Every row gives one point. Each copy is the shape, with its points in the same order, turned, moved and blurred by noise. Is it also mirrored, or only turned?

Shape, 9 rows:
[[ 20 -24  76]
 [-27 -86 -11]
 [ 41  57 -13]
 [  4  -6 -19]
 [ 48  47  -2]
 [-14 -22  12]
 [ 16  11 -20]
 [ -5  33  35]
 [  1  -2 -22]]
Copy 1:
[[ -8 -82  -4]
 [-40 -22  89]
 [ 20  27 -49]
 [-13  12  14]
 [ 26  11 -44]
 [-34 -20  21]
 [ -2  20   0]
 [-30 -21 -40]
 [-15  18  13]]
Copy 1 is: mirrored
Copy 2 (9 x 3):
[[-95  21 -25]
 [-23 -66 -66]
 [-15  24  71]
 [ -3 -14   6]
 [-26  18  64]
 [-28  -4 -24]
 [-10  -9  28]
 [-29  50   5]
 [  0 -14  11]]
Copy 2 is: only turned

Shape, 11 rows:
[[-21 -13  17   1   2  73]
 [-36 -45 -27  21  45 -35]
 [ -2  20 -62   6  -8  30]
 [ 68  13  -6 -42  -6 -44]
 [ 58 -46 -26 -39  28  30]
 [-32   8  14 -14  21   2]
 [-10 -43  30  11  -8 -13]
 [ -4  21  21  43  30 -18]
 [  4 -28  50 -51  49 -16]
 [-28  23 -13  10 -12  27]
 [  6  10   1  20  -8  42]]
Copy 1, 11 rows:
[[-43 -47  -3   8   7 -33]
 [ 27 -28 -59  10 -27  61]
 [ 27 -56  17   6  44  12]
 [ 40  26  18 -95  15   1]
 [-10 -73 -25 -87  15  12]
 [-17   9  -8  -2   3   7]
 [ 13   5 -36 -16 -38 -22]
 [  3   7  20   4 -44  27]
 [-40  22 -38 -56 -17   5]
 [  4 -11  14  23  25 -12]
 [ -8 -33  25   0  -7 -25]]
Copy 1 is: mirrored
Copy 2 (11 x 6):
[[-53  11 -23  31 -35  20]
 [-48  -2  54   4  34 -41]
 [  1   5  26  -9 -57   9]
 [ 60 -11 -19 -45  40  14]
 [-45  -1 -17 -65  11  47]
 [-14  45  -1  30  13  -8]
 [-29 -21  -1  35  39  -1]
 [ -6  12 -14  21  17 -56]
 [-34  44 -27   4  73  18]
 [ -3  19   6  31 -32   0]
 [-13  -1 -29  19 -36  -2]]
Copy 2 is: only turned
Copy 3 (11 x 6):
[[ -5  64   5 -38  -1  10]
 [-27 -59 -15 -29 -12 -34]
 [ -3  37 -69  11  10   1]
 [ 59 -18 -18  54 -59  37]
 [ 39  25 -38 -18 -88 -17]
 [ 15 -10   4 -33  10  24]
 [-17  -5  35 -10 -31   7]
 [ 24 -18  24  12  28 -23]
 [ 53 -29  29 -45 -49  25]
 [ -6  29 -15   0  29  22]
 [ 13  43   3   0   7  -8]]
Copy 3 is: mirrored
Copy 4 (11 x 6):
[[ 39  58  46 -46  16   0]
 [ 86 -28   3  25  15  19]
 [  6   1  67   9   1  45]
 [-24 -28 -23 -12 -67  14]
 [ 46  11  31 -24 -85  25]
 [ 35 -15  10 -40  23  -7]
 [ 42  29 -21  11   1 -18]
 [ 29   2 -30 -14  40  44]
 [ 57 -22 -35 -57 -33 -25]
 [ 11  19  35 -12  31  17]
 [  9  52  25 -13   4  22]]
Copy 4 is: only turned
